Every row gives one point. Before rounding, the points of a table are all equally far from one centre. They may lie mostly on one side of it. Write the centre, to within rounding.

Points, 9 rows:
[[-0.11 -0.56]
 [ 0.26 -0.43]
 [-0.29  0.05]
 [-0.26 -0.48]
 [-0.16 -0.54]
 [-0.10  0.16]
 [-0.37 -0.33]
 [-0.40 -0.22]
 [-0.39 -0.24]]
Centre: [-0.03 -0.20]

Points (6 x 3):
[[-0.11 -0.62  0.26]
 [-0.24 -0.39  0.33]
 [-0.42 -0.29  0.21]
 [-0.10 -0.42  0.37]
 [ 0.19 -0.69  0.16]
 [ 0.20  0.18  0.11]]
Centre: [ 0.00 -0.27 -0.18]

Points:
[[-0.12  0.08 -0.04  0.38  0.08  0.13]
 [ 0.06 -0.15  0.37  0.18 -0.16  0.12]
 [ 0.56 -0.22  0.41  0.37 -0.24 -0.13]
 [ 0.47 -0.25  0.45  0.14  0.43  0.15]
 [ 0.04  0.13  0.07  0.41 -0.23  0.16]
 [ 0.26  0.24  0.36  0.76  0.27 -0.09]
 [ 0.10  0.42  0.39  0.47 -0.17 -0.06]
 [ 0.16  0.35  0.59  0.20  0.34 -0.42]
 [ 0.20  0.65  0.20  0.39  0.41 -0.06]
 [ 0.37  0.55  0.49  0.42 -0.02  0.06]
 [ 0.43 -0.02  0.56  0.55  0.27  0.12]
 [ 0.02  0.08  0.28  0.70  0.10 -0.18]
 [ 0.06  0.10  0.55  0.46  0.15  0.11]]
Centre: [ 0.39  0.13  0.14  0.20  0.16 -0.13]

Points:
[[ 0.14 -0.67 -0.30  0.12 -0.11 -0.04 -0.42 -0.52]
 [ 0.44 -0.34 -0.28  0.05  0.24 -0.21  0.28 -0.41]
 [ 0.23 -0.53  0.25  0.05  0.05  0.02 -0.10 -0.71]
 [-0.05 -0.49  0.03 -0.18  0.25 -0.47  0.28 -0.46]
 [-0.23 -0.44 -0.08 -0.20  0.46  0.10  0.29 -0.47]
 [-0.07 -0.83  0.01 -0.21  0.36  0.13 -0.20 -0.50]
 [ 0.16 -0.43  0.32  0.33  0.20  0.16  0.10 -0.52]
 [-0.25 -0.57  0.19 -0.24  0.44  0.01  0.20 -0.30]
 [-0.25 -0.65 -0.09 -0.27  0.26 -0.31  0.05 -0.58]
 [ 0.02 -0.87  0.18 -0.04  0.27 -0.01  0.25 -0.41]
 [ 0.27 -0.24 -0.28  0.23 -0.07  0.14 -0.39 -0.15]
 [ 0.30 -0.14  0.17 -0.09  0.25  0.24  0.06 -0.33]
 [-0.12 -0.45  0.14 -0.16  0.29  0.10 -0.09 -0.75]]
Centre: [ 0.00 -0.44 -0.08  0.08  0.18 -0.07 -0.06 -0.26]

Points:
[[-0.18 -0.25 -0.05 -0.35 -0.02 -0.31  0.52  0.19 -0.38 -0.70  0.42]
 [-0.56 -0.01  0.27 -0.08  0.02 -0.61  0.11  0.54 -0.43 -0.57  0.04]
 [-0.12 -0.28  0.00 -0.68  0.08 -0.25  0.11  0.29  0.40 -0.40 -0.10]
 [-0.61 -0.43 -0.01 -0.31 -0.39 -0.23  0.28  0.12  0.05 -0.15 -0.07]
 [-0.42 -0.23 -0.32 -0.20 -0.49 -0.62  0.38  0.11  0.13  0.12  0.25]
 [-0.45 -0.11  0.12 -0.35 -0.08 -0.57  0.18  0.46 -0.42 -0.73 -0.10]
 [-0.60 -0.13  0.17 -0.19  0.34 -0.14 -0.34  0.18 -0.05  0.11 -0.43]
 [-0.08 -0.60 -0.15 -0.14  0.06 -0.36  0.42  0.28  0.02 -0.20 -0.43]
 [-0.18 -0.05 -0.41 -0.43  0.27 -0.54  0.38 -0.23 -0.21 -0.55 -0.35]
 [-0.84 -0.22 -0.02 -0.37  0.08 -0.49  0.05  0.12  0.01 -0.04 -0.19]
 [-0.31  0.06 -0.06 -0.08  0.17 -0.79  0.11  0.37  0.07 -0.49  0.60]
 [-0.68 -0.17  0.12 -0.41 -0.18 -0.39  0.42 -0.19 -0.15 -0.18 -0.16]
 [-0.19 -0.63  0.08 -0.23  0.28 -0.20  0.32  0.02  0.06 -0.32 -0.20]
 [-0.51 -0.21  0.11 -0.27 -0.28 -0.16  0.30 -0.15  0.16 -0.33 -0.24]
 [-0.35 -0.57 -0.02  0.32  0.01 -0.30  0.09  0.37 -0.05 -0.31 -0.11]
 [-0.25 -0.48  0.15 -0.13 -0.14 -0.55  0.20  0.46  0.05 -0.25 -0.44]
 [-0.63  0.02  0.21 -0.13  0.10 -0.27  0.38  0.19  0.29 -0.29  0.12]]
Centre: [ 0.02  0.10 -0.08 -0.19  0.00 -0.32 -0.01  0.14 -0.27 -0.03  0.05]

Points, 17 rows:
[[-0.55 -0.48  0.41  0.26  0.16  0.29 -0.49 -0.36  0.37 -0.44 -0.12 -0.11]
 [-0.81  0.06  0.39 -0.27 -0.07  0.28 -0.13 -0.21  0.17 -0.49  0.03  0.50]
 [-0.55  0.03  0.10 -0.30 -0.19  0.26 -0.43 -0.15  0.18 -0.23  0.45  0.34]
 [-0.70 -0.05  0.44 -0.22 -0.01  0.22 -0.26 -0.34  0.17 -0.19  0.19 -0.16]
 [-0.36 -0.57  0.56 -0.39 -0.25  0.08 -0.09 -0.41  0.12 -0.12  0.03  0.12]
 [-0.29  0.30  0.07 -0.15  0.07  0.62 -0.39  0.18  0.15 -0.04  0.01  0.18]
 [-0.24  0.18  0.35 -0.37 -0.06  0.67 -0.15 -0.05  0.03 -0.18 -0.36  0.20]
 [-0.42  0.11  0.38 -0.53 -0.12  0.29 -0.46  0.04  0.41 -0.64 -0.24  0.34]
 [-0.31  0.36  0.43 -0.61  0.15  0.06 -0.23 -0.18  0.31 -0.32 -0.20  0.39]
 [-0.42  0.06  0.52 -0.15  0.08  0.21 -0.31  0.17  0.28  0.15 -0.48  0.52]
 [-0.39  0.14  0.30 -0.07 -0.40 -0.05 -0.28  0.52  0.39 -0.26 -0.06  0.62]
 [-0.61 -0.09  0.61 -0.17 -0.03  0.08 -0.10 -0.56 -0.08 -0.16 -0.40  0.10]
 [-0.68 -0.44  0.35 -0.25  0.01  0.25 -0.30 -0.24 -0.20 -0.24  0.08  0.51]
 [-0.54 -0.02  0.42 -0.08  0.06 -0.23 -0.39  0.00 -0.26  0.01  0.14 -0.23]
 [-0.07 -0.15  0.33 -0.65  0.28  0.32 -0.13  0.01  0.40 -0.16 -0.12  0.41]
 [-0.68  0.32  0.34  0.11  0.17  0.07 -0.16  0.04  0.16 -0.18 -0.03  0.72]
 [-0.87 -0.17  0.31 -0.42  0.11  0.25 -0.26 -0.21  0.25 -0.30 -0.13  0.19]]
Centre: [-0.16 -0.13  0.13  0.04 -0.02 -0.04 -0.17 -0.04  0.12 -0.35 -0.17  0.20]

Points:
[[-0.34 -0.45 -0.37 -0.06  0.15 -0.84 -0.55 -0.07 -0.43  0.16  0.17  0.24
  -0.43 -0.23 -0.08 -0.21  0.14 -0.17]
 [ 0.01 -0.43 -0.26 -0.19  0.36 -0.61 -0.28 -0.08 -0.14  0.22 -0.21  0.07
  -0.05 -0.53 -0.14  0.00 -0.32 -0.25]
 [-0.14 -0.22 -0.44 -0.18  0.22 -0.61 -0.02 -0.44 -0.32  0.65 -0.23  0.22
   0.02 -0.39 -0.25 -0.33 -0.14 -0.25]
 [-0.06 -0.44 -0.04 -0.26  0.02 -0.36 -0.38 -0.05 -0.05  0.49  0.17 -0.02
   0.32 -0.25 -0.37  0.09 -0.28 -0.35]
 [-0.24 -0.42 -0.22 -0.11  0.45 -0.82  0.03 -0.34 -0.06  0.26  0.27  0.42
   0.14  0.11  0.11 -0.03 -0.42 -0.33]
 [-0.32 -0.33 -0.41 -0.14  0.38 -0.81 -0.34 -0.01 -0.16  0.34 -0.01  0.25
   0.07 -0.58 -0.28 -0.01 -0.23 -0.43]
 [-0.22 -0.41 -0.64 -0.01  0.28 -0.71 -0.12 -0.10 -0.28  0.27 -0.06  0.34
  -0.27 -0.34  0.09 -0.35 -0.18  0.03]
 [-0.29  0.05 -0.64 -0.07  0.59 -0.42 -0.34 -0.17 -0.26  0.53  0.16  0.40
  -0.26 -0.07 -0.05  0.02  0.18 -0.29]
 [-0.27 -0.37 -0.30  0.11  0.41 -0.64 -0.13 -0.17 -0.06  0.70  0.21  0.15
  -0.31 -0.27 -0.13 -0.12 -0.15 -0.25]
 [-0.29 -0.45 -0.25 -0.04  0.38 -0.84 -0.04 -0.04 -0.33  0.12  0.11  0.65
  -0.02 -0.16  0.10  0.29  0.07 -0.01]
 [-0.32 -0.43 -0.67 -0.02  0.50 -0.43 -0.13 -0.13 -0.35  0.27  0.17  0.18
  -0.08 -0.42 -0.05  0.11 -0.02 -0.03]
 [-0.27 -0.26  0.03  0.24  0.52 -0.53 -0.30 -0.20 -0.07  0.46 -0.13  0.39
  -0.21 -0.37 -0.06  0.06 -0.19 -0.23]
 [-0.36 -0.47 -0.37  0.34  0.37 -0.57 -0.21 -0.17 -0.33  0.36  0.12  0.53
  -0.16 -0.46  0.05 -0.28 -0.22 -0.27]
 [-0.47 -0.52 -0.44  0.11  0.45 -0.65 -0.15  0.00 -0.11  0.17  0.14  0.37
  -0.21 -0.41 -0.14  0.09 -0.31 -0.40]
 [ 0.10 -0.40 -0.39  0.07  0.31 -0.84 -0.29 -0.09 -0.38  0.47 -0.01  0.31
  -0.08 -0.30 -0.39  0.06  0.08 -0.03]
 [-0.17 -0.33 -0.59 -0.26  0.42 -0.68 -0.38 -0.13 -0.20  0.17  0.20  0.29
   0.09 -0.39  0.23 -0.18 -0.27 -0.46]
 [-0.07 -0.47 -0.37 -0.05  0.28 -0.58 -0.18 -0.22 -0.01  0.24  0.11  0.50
   0.10 -0.36 -0.36  0.11 -0.38 -0.06]
 [-0.12 -0.46 -0.20 -0.22  0.22 -0.54 -0.13 -0.19 -0.22 -0.14  0.24  0.40
  -0.11 -0.33 -0.17  0.03 -0.43 -0.14]
 [-0.35 -0.23 -0.31 -0.05  0.40 -0.59 -0.19 -0.48 -0.26  0.40 -0.04  0.54
  -0.05 -0.51 -0.03 -0.25 -0.10 -0.20]
 [-0.02 -0.18 -0.41 -0.01 -0.01 -1.12 -0.38 -0.30 -0.12  0.49 -0.25  0.47
  -0.06 -0.25 -0.38 -0.01 -0.07 -0.18]
 [-0.37 -0.36 -0.42 -0.16  0.21 -0.73 -0.58 -0.03  0.00  0.19  0.21  0.21
  -0.04 -0.38 -0.22  0.13 -0.37 -0.51]]
Centre: [-0.21 -0.05 -0.34  0.23 -0.11 -0.49 -0.09 -0.11 -0.10  0.05 -0.03  0.16
  0.15  0.02 -0.04 -0.06  0.14 -0.43]
